Each row is a point. Any point is a mix of the corners, with weights that add up to 1. It lies inside the corners' shape when no weight is negative. Say inside or outside, and name the corners with a negative weight.

Corners:
(1): [23 -3  6]
(2): [ 43  -1 -37]
(3): [-60  27  28]
(4): [-15 -16 -20]
Points:
[ 35   0 -30] -> inside
[  9   7 -24] -> outside (1)
[-29  17   8] -> inside
[-32  16  17] -> inside
[-29  -1   8] -> outside (2)
[ 30   1 -28] -> inside
[-37   7  -4] -> outside (1)
[-11   5  13] -> outside (2)
[-8  7 -7] -> inside

Corners:
(1): [-21  22  -3  14 -16  26  -8 -32]
(2): [ 13  18 -37  33 -56  25   0 -23]
(3): [ 33  25 -39 -42 -15   9 -29  17]
(4): [-20 -26  13   2  32 -51  10 -16]
(5): [-29 -38 -44   8  36  39  24  28]
(6): [ 41 -49  22 -60  48   1  19  20]
(7): [ 48  30  40  52 -12 -25 -13 -16]
(8): [-18  -6 -25  11 -44  34 -33  35]
(9): [ 27  22  42 -43  23 -49  25  28]
Points:
[ 21  13 -16 -17  -6  -2 -15   8] -> inside
[ 2  0  6 15 -4 -3  6 -4] -> outside (3)
[ 16 -18 -21 -13   0  17  -4  14] -> outside (1, 9)
[-12   0 -27  -8 -11  28 -10  -7] -> outside (7, 9)

Corners:
(1): [ -8 -17   8  -5 -15   2  10  11  -5 -12   6]
(2): [-14   9  19   1  13  16 -21  12   0 -10  19]
(3): [  2  -7  12  -3 -23 -12  -9  -6  19  18   5]
(4): [ -4   0   5 -30  21 -25  -9 -19   0 -12 -16]
(5): [ 10  15 -13   3  13  18   2  -3  -5  -6 -10]
(6): [ -2  -6   1   0  15   8  17  -1   9  -3 -49]
(7): [ -2   8  16  16  -1  -5   8  15 -12 -13  20]
(8): [ -3   6 -24   3  25   0  14   5  -3 -15 -60]
(9): [ -9   1 -19   6  14   7  14  -4  -4  -2   5]
(10): [ -8   1   7  17 -33  10  10 -17  -3   1  13]
(11): [  7   3   2  18  22   3 -27  -2  -8   1  11]
(12): [  0   0   9   1   3  11 -30   5 -10  60  19]
Points:
[ -6   1  -3   0   9   2   6  -1  -1 -13  -9] -> outside (12)
[-3  1  1  6 10  7 -3  3 -7 -4 -2] -> outside (3)
[-2  7  3  3 12  5 -9 -1 -2  4 -3] -> outside (1)
[ -7  -2   5  -1  -8   7  16  -4   4 -11  -1] -> outside (8, 11, 12)
[-3 -1  0  3 -3  0  0 -3  3  7  3] -> inside
[ -2  -4   4   1 -16   0  -3 -15   2  15  12] -> outside (2, 7, 8)
[ 0  6 -2 -1 10  6 -3 -3 -2 -4 -4] -> inside

Corners:
(1): [ -7  47  39 -10 -22 -14  -6   0  45   3  16  -1  18 -40]
(2): [ 22   5   6  26 -26  22  -8 -22  23 -13 -13  27  18  15]
(3): [ 20 -18 -25  17  15   6 -11  -2  29   7  21  32 -25   9]
(4): [-14  21  -8 -12 -20  -3  -8 -31  27  -2 -30  -1 -18 -10]
(5): [ 26 -43   8 -37  18 -10  36 -27  29  30  -1  -5 -26  -3]
(6): [-60 -34   7 -31  35 -49 -10  22 -20  -2 -30 -19 -25 -23]
(7): [-27  -5   1  -1  18   7 -13 -26   6 -40  18  24 -25 -18]
(8): [  7  -1  24  20 -22  24   5  44 -20  -7 -13 -18 -15  -7]
(9): [  8 -38  19   0 -10   1  43  33   5   4  -6 -41 -21  56]
(10): [ 30  -8 -42  12 -49  11  -2 -15   0  12   8   8 -23  10]
(11): [ -5 -23   2   0  56   2  23  20 -10  -7 -23 -20  21  27]
(12): [  3 -20 -21   6   6   5  52 -10  15  15   4   8  -5 -12]
(13): [ 26  -2  -7   1 -12   6  14   1 -26   7   2  19 -19  14]
(14): [-20  -8 -15  20  55  -1 -12  -4 -42   9 -18   3   1  18]
(15): [-30  14  26  12  -4  39  -2  40   0 -12   0 -10  18  12]
Points:
[ -2 -13  -8   1   7  -3   1   2   6   3  -1   7 -16   1] -> inside
[ -9 -11   8   0  15   3  13  14   4   1  -3  -8  -6   8] -> outside (2, 10)
[  5  -7   2  -4  -8  -6  -5 -12  11   2  -1  10 -22  -6] -> outside (11, 12, 15)
[-19   1   5 -17   9 -15  -2  -3   1   0  -9  -9  -9  -3] -> outside (2, 3, 8, 12)
[ 8 -9  0 11  1 12 16  5  5  4  4  1 -4 13] -> outside (4, 6)

Corners:
(1): [ 13  13  -8   1   9 -11  -9  13  55 -17  -5  10  13 -15  12 -13  -4  -9
   0  17]
(2): [ 14   7  16   4   2  -3  22   6   2   2  11  10   5  -3   2  -9  -9 -13
   1  -3]
(3): [ 12  -1   0  41  -4  -1   7  11  -5  -9  -5  -9   9 -12  -6 -13   3  12
  -2  -7]
(4): [-29  -4 -11   0  -8   5  -7 -21   8   6 -21  -9 -12   7  -4 -16 -18  -1
  -6  -3]
(5): [ -4   6  -5  -4   2 -17  -5   9   1 -24   4   9   2  11   0   3 -10  -2
  -5  10]
(6): [ -8   0  -3  -7  -2  -5  -7   2 -11   0  -5  -6 -24   5  35 -12 -21  -3
  -4  -2]
(7): [ 11   4 -14  -5  -8  57  -1  12   5   4   6 -13 -11 -28   3  -3   6  26
 -16 -10]
(8): [ 17  -2   2   1  -1  -4  16   3   2   1 -21  14  17 -16  -3   7  12  34
  26  -6]
(9): [ 22   0  15  -1 -10  -2  -3  12  -3   6  10   2   8  20 -10  -3   1  -6
  38   0]
(10): [  1  54  10  18  15 -12 -10  19  19   4   0  18  18  14  25  -8   5   3
   8   6]
(11): [-51  -5   4  -2  18   5  -9  -7   6 -15   2   6  -6   5   7  36 -23   9
  16  19]
(12): [ 16   5   7  -2 -15  -1   6  13  -4  15   8 -12 -10  -9  -9  17  -4 -18
  -2  -7]
(13): [ 17  -2  -4  -4 -13  -2   8   6   8  14  11   6   4  15   9  -4  -8 -14
  -7   9]
(14): [  5  10   4   1  35   3   7  15  10   3   7 -19 -12  -5  16  -3   7  -2
 -10   3]
(15): [  7   3   4  19 -13   5   1  -3  -1   5   0   9  16  15   3 -14  10   4
  -7 -32]
(16): [  1   2  10   9  -8  -4  -9  10   3   1   3   5 -22  13  -7  -3 -13  -1
 -11   5]
(17): [ 23   2  -5  -5   5  37   1   6 -12  16   4  10 -14  -4  -5   9   8 -14
   9  -8]
(18): [ 14   0   5  -5   5 -13   3 -60   4  18  -5  -5  14   4   3 -20   1 -12
  17  -2]
(19): [-40  10   5   8   6  -7  -9  11  10 -11   7  13   2  -9   9  -1  -3  -4
 -11  11]
(20): [ 15   1  10  -1 -24  19   6 -10  -1  -5  -1  -6   7  18  11 -14   2 -10
  -8   4]
(21): [  4   6  -7  21 -20  -6   4  -2   5  15  12 -13 -33   8  -3 -14   7 -18
   6 -12]
Points:
[ 16   8   2   9  -7   6   4   2  -4   6   2  -4  -4   5  -7  -8   5   0
   2 -11] -> outside (1, 6, 11, 13, 19)
[-1 18  6  1  6 -6  0 19 17 -9  6  6  5 -3 16  2 -2  2  4  4] -> outside (3, 4, 13, 16, 17, 18)
[ 9 14  1  3 -1 10  0 19  9  6  3  6 -5 -7 -5  2  7  3  4 -7] -> outside (3, 6, 11, 13, 18, 20)
[ 2  8  3  4  2 -5  3  3  8 -1  0  3 -1  0  2  1 -2 -5  1  6] -> outside (6, 7, 9, 15)
[-10   5   9  -4   7  13  -2  -5  -3   4   3  -3  -6   4   8   5  -7  -3
   0   0] -> outside (1, 3, 5, 8, 13, 21)
[-7  1  0  7 -6  2 -2  7  5 -2  3 -5 -7  5  4 -6 -8 -5 -8 -2] -> outside (8, 10, 17, 18)
[ 5  7  4  5  0  1 -1  6  4  1  3  1 -3  3  6 -1 -1 -2  0  1] -> outside (2, 4)

Corners:
(1): [-17 -18  21  15  15 -36 -22  -4 -28   7   1   0  -2 -22   4   0  26  -2
 -22  40]
(2): [-34  29  -3   8 -29  16  22  -5 -17 -37 -28  20  19   0  -2 -32  30  29
   3   7]
(3): [ 19  17  -4 -27  16 -30 -37  27 -21  -7  24 -15  14  14 -15 -12 -30 -25
   5  18]
(4): [  0 -26  -7  -7  17 -14  17  -3  36  27  17 -20 -45   7   5  12 -27  19
  -2   5]
(5): [ 14   5   6 -38  46 -25 -45 -32  46   1  38   0 -32  15  11 -38  19  25
  -7   7]
(6): [-22  17 -38 -32   5 -20  19  -5 -10  32  30 -22  26  38  16  -5  15   5
   4  25]
(7): [ 27 -48   6  -6   2 -41 -18  -1   4  -8 -20 -18  -4 -31   2  11 -39 -44
  13  -1]
(8): [-21  24  -2  25 -28  10 -13 -15 -21 -19 -27   8  -3 -11 -24 -10   8 -43
  29  20]
(9): [ 31  12 -27 -19  18  26  23 -13   2  13  22  -8  11   2  40 -29 -14 -13
  23  18]
(10): [ 35  -7   2 -35  15  38 -30  16  41  11  27 -13  -7  -3 -20 -23   9  31
 -10   0]
(11): [ 14  17 -18  13 -29  38 -12 -14  24 -26 -14  -8 -16  20  18 -24 -20 -18
 -13  -6]
(12): [-16  -8 -20  -1  22  29 -31  24   5 -13  14 -24  -9   8 -32 -13 -14   0
 -21   2]
(13): [ -9  -7 -36  20 -47  12  15   1  25   6  39 -28 -31 -14   6   1 -20  -8
  24  23]
(14): [ 41 -22 -24  13  11  22  17  21  32  17  20 -37 -43 -25 -24  23 -27 -31
 -22  12]
(15): [-18   4 -11  24  -5  10   1  28   3  -4  -7   4  19 -12  -7   3  21  24
   9   3]
(16): [  2  17 -18   5 -17  30  29  10 -15  -2 -12  31   5  43  10 -20  26 -39
  -7 -15]
(17): [ -5   7 -39  25  30   9 -16 -21 -12  36 -15  29 -10 -15  18 -40  16   4
  -6  25]
(18): [ 45 -15  -9   9  22 -22 -25  13   0 -31 -10 -12 -15  32 -27  16   2 -34
  26  13]
(19): [-16 -17 -11  -9  18   5  -2 -15   2 -10   8 -15 -36 -11  31   3  30  35
 -22 -19]
(20): [  5  18 -42 -18   2  60  26   0  -1 -12  -5  36  19 -17 -30  12  22   5
  -3  13]
(21): [ 18 -27  -1  32 -11  -7 -22 -23  -9 -25 -11  -6  -6 -11 -26  16  17 -31
  -6 -15]
Points:
[ 15 -14 -17   5   3  -8   1  -6   6   4   4  -7 -12  -2   8   6  -7 -18
   0   6] -> outside (2, 8, 10, 12)
[  2  -5  -6   0   0  -4  -2  -6   9  -2  10 -17 -20  -1   6  -7  -8 -12
  -9   7] -> outside (10, 15, 17, 18, 20)
[  3   1 -14   4  -2  -3   2  -2   2  -4  -1  -2  -8  -3   1  -3   0 -12
  10  14] -> outside (10, 12, 21)
[ -9   1 -14  -3  -4   4  -8  -3  -2 -13   7 -11  -6   3 -10  -4   4 -14
 -14   3] -> outside (4, 9, 10, 15, 17, 18)
[ 16  -4  -8 -12   6  -5  -3  -1  23  -5  17 -15 -16  12   7  -6  -1   4
   4  -2] -> outside (1, 8, 12, 17, 20)
[ 10  -1 -27  -2   8  26   4  -2   1  14  19  -8 -10   4   7 -10  -2 -11
 -16   9] -> outside (2, 5, 7, 8, 15, 18)
[ 31 -10 -19  -4  13  29  -1  10  29   7  12   1 -15   2  -2 -11  -8  -7
  -1   7] -> outside (2, 3, 6, 8, 19, 21)
[ 21 -20 -16  -3  11   8 -23  13  11   3  16 -25 -11 -11 -16   9  -4  -2
 -13   9] -> outside (2, 4, 5, 8, 9, 16)

Corners:
(1): [  9   6  -5   3  -2   7 -20   2  -4  -2  -2  -7  -2   6   1  -1   7  -7
   3  15]
(2): [ 29  12  17 -20 -19   1  -5  25 -21  -4  37 -16  -4  20  23   4  17   3
 -10  18]
(3): [  4 -22  22 -14 -15  -4 -10  20 -15  32 -20   2  15   1  -6  12  60  -9
  -8   9]
(4): [-14 -20  17  -9 -14  -6  -3 -10 -11  14  -6 -10  17  -6  -1   6  -9  10
  23  18]
(5): [  6  15   5  -5   3  14  -1   7  11  32 -12  24   7  15   9 -17  -4  -8
  25 -24]
(6): [  8  -3 -20  17  -4  -5   7   3  41  -2 -51 -13 -17 -35 -12 -15  19  -8
  24  13]
(7): [ -9  18 -11   1   8   9   8   8 -31  29   6 -26  21   5  -3  23 -33  23
  13 -11]
(8): [  8  34   6  37   5   7  26   0  -3 -17  -5  -3 -22   7   2 -11  -3   4
  13  16]
(9): [ 13  -9   0  -5 -13 -19  12 -20 -16   8  -1 -30   4   9  -8 -13  21   1
  12   9]
(10): [ -4  27   4   3  13  -8  15  -7 -29   2   9   7 -25  -2   1   0  -3  11
  14  -2]
(11): [  1  24 -15  22   1  -4  10 -16  11   4   4   0  -4   0  15   3  -7 -14
   0  -4]
(12): [-26  11  -9   7   7  23  14 -27 -12   3   1   9 -25  -8   0 -23 -13  26
  13  14]
(13): [  2  -4  34   5  -2   8  14  13 -15 -19  16  -8  -8  22  24 -32   7  -6
  10 -14]
(14): [ -6  14  33   0 -11 -12  12 -10  12 -15   0 -12  13  -9 -25  -7   2 -32
 -23 -31]
(15): [ -2   5  -8  -4 -15  20  -5 -14 -37   1   0 -27  14  -9  17  14   1  15
  15  10]
(16): [-15  16   5 -15  10  -6  34  -5   5  -3  -9  -3   6  20  -4  -9  20  -7
  17 -16]
(17): [-33   6 -14   4   0  -9 -10 -17 -20 -11  31 -20  18   2   0 -27 -13  31
  16   6]
(18): [ -8 -14 -13   6  -9  27 -11   0 -14  32   7   8  -8 -17  -8   7  15   1
  16  20]
(19): [ 28 -22   2  -1  -4  11 -19   1  -5  18   0 -17  29 -10   0   2  33 -15
   4  35]
(20): [  8  -8   3  -2 -12  10  21 -10 -12 -15  -1   9   9  -3  -2   6   5   1
  -7 -18]
(21): [-26 -11  17  17  11   9  -7 -23  -7   4  21  -1   1  -6 -12  -2  16   6
   8  -7]
Points:
[-10   4   4  -5  -1   8   2   0 -10   4   3   0   1   2   0  -8   7   5
   8  -8] -> outside (4, 8, 9, 11, 19)
[ 3  3  3  1 -1  1  5  4 -7  9  1 -5  1  6  4 -5  9  1 13  2] -> outside (12, 14, 15)
[-2  4 -1  3 -4  6  3 -5 -6  2 -4 -8  0 -4  2 -6  5  3 12  4] -> inside
[ -2   6   2   3   0   0  11 -11  -7   7 -10  -3   2  -4  -6   1   4   1
   8  -3] -> outside (2, 13, 17, 18)
[ 4 -1  2 -4 -8  3 -1 -2 -5  6 -7 -4  4 -4 -5 -2 14 -1  8 11] -> outside (7, 11, 13, 21)
[-1  0  4  2 -2  9 -1 -1 -8  6  1 -4  3 -4 -2 -2 10  1  8  6] -> outside (9, 11)
[ -5   4  10   4   5   2  12  -7   3 -15 -11   1  -3  -3  -4 -21  19  -4
   9  -8] -> outside (2, 4, 7, 9, 11, 18)

Corners:
(1): [ 30 -29   2 -18  -1 -11 -12  27  14  12   7 -27 -29  27  34  21  -4   3
   5  15]
(2): [ 17 -23  23  14  19  19  -4 -15 -37  -7  11 -31   2 -13 -10  -1   7  19
  38 -23]
(3): [-10 -20  12 -18   6  -7 -42   9  18  -5 -39   2 -15  35  31  29  20 -12
  -7   1]
(4): [  9  32  24 -30 -30  28  13 -24 -30  -9  29 -16  43   2  -8  10  10  25
  23  27]
(5): [-10  -6  13 -43 -35  15   2 -26  11 -11 -21 -22  -7  19   1  26 -34 -14
 -45  16]
(6): [  2 -28   8   8   4   1 -11  38  -3  39 -21  11 -31   1  25  19   5  -3
  12   2]
(7): [ 13   2 -21  -6  34   1  -6  24  15   4 -23 -12 -20   8  19   4  25 -17
 -15   0]
(8): [ 19  17  26 -16 -28  -7   5   8   3  -9  15  -9  -7   2  21  -8  -3   4
  -9 -11]
(9): [ -9  10  -7   9   2 -33   3  -8  43   6   7 -29  15 -23   1  10  49  -4
  31  -9]
(10): [ 45  -8  19 -11   1   2  -4  16   3  12   0  19  12   6  10  25 -18 -15
 -11  20]
(11): [ 11 -24 -12 -20   6 -12   9  -5  32  20 -32  -3 -14  21  22   2  35  -1
  -2  -9]
(12): [ 19   1  22  27  20  25  -3  -1 -11   6  12 -20  -3 -15 -35 -14  11  51
  28  -4]
(13): [ -9  12 -14 -21   5 -29   1  25  16  13 -22 -22  18  12   4   1  10  -5
  30 -30]
(14): [-23  -6 -18  -8  21 -18  -1  11  35  12 -15  -3 -36  45  45  33   6  -9
  -1  -7]
(15): [  8 -28  -2 -14   7 -20 -19  26   8  23   4   9  -9  -2  22  32   6   2
 -20   1]
(16): [  2   7 -26   5   5 -27   2  11  14   3 -60 -13  -4  25  34  27   4  10
  -4   3]
(17): [-14  19   3 -26 -13  13  13 -54  -4 -27  -1 -13  24 -31   3  -4  -2  21
  34  30]
(18): [-13 -15  -9 -28 -35  10  12  -2  21 -29 -16   4   3  24  19  23  -7 -10
 -14   7]
(19): [ -5   3  39  18  18  11 -11 -20  -3  20  25 -39  46 -36   8 -31  21  44
  44  -6]
(20): [  8 -29  30  15  21   1  -6  13 -31  23  15 -13  -6  -2 -13 -30   7  20
  12  16]
(21): [ 11   4 -17 -10 -29   8 -16 -11  23  12   8  -3 -11  22  15   4 -10 -20
  -2   1]
Points:
[ 10   3  11 -11  -5   5  -2  -7  -3  -2  -2 -13  12  -1   2  -4   3  11
   6   1] -> outside (1, 6, 9, 14)
[10  0 -3  2  3 -7  0 23  2 14 -2 -1 -3 10  8 10  8  0 10 -5] -> outside (1, 3, 5, 11, 17, 19)
[  2 -10   6 -17  -5   3   5   0  -1   3  -9  -4  -3  12  19   9  -4   7
  -9  19] -> outside (2, 3, 9, 12, 13, 21)
[  5  -7   4  -3   4   0  -3   7   0   9 -14  -8  -3  15  13   8   5   7
   0  -2] -> outside (1, 9, 17)
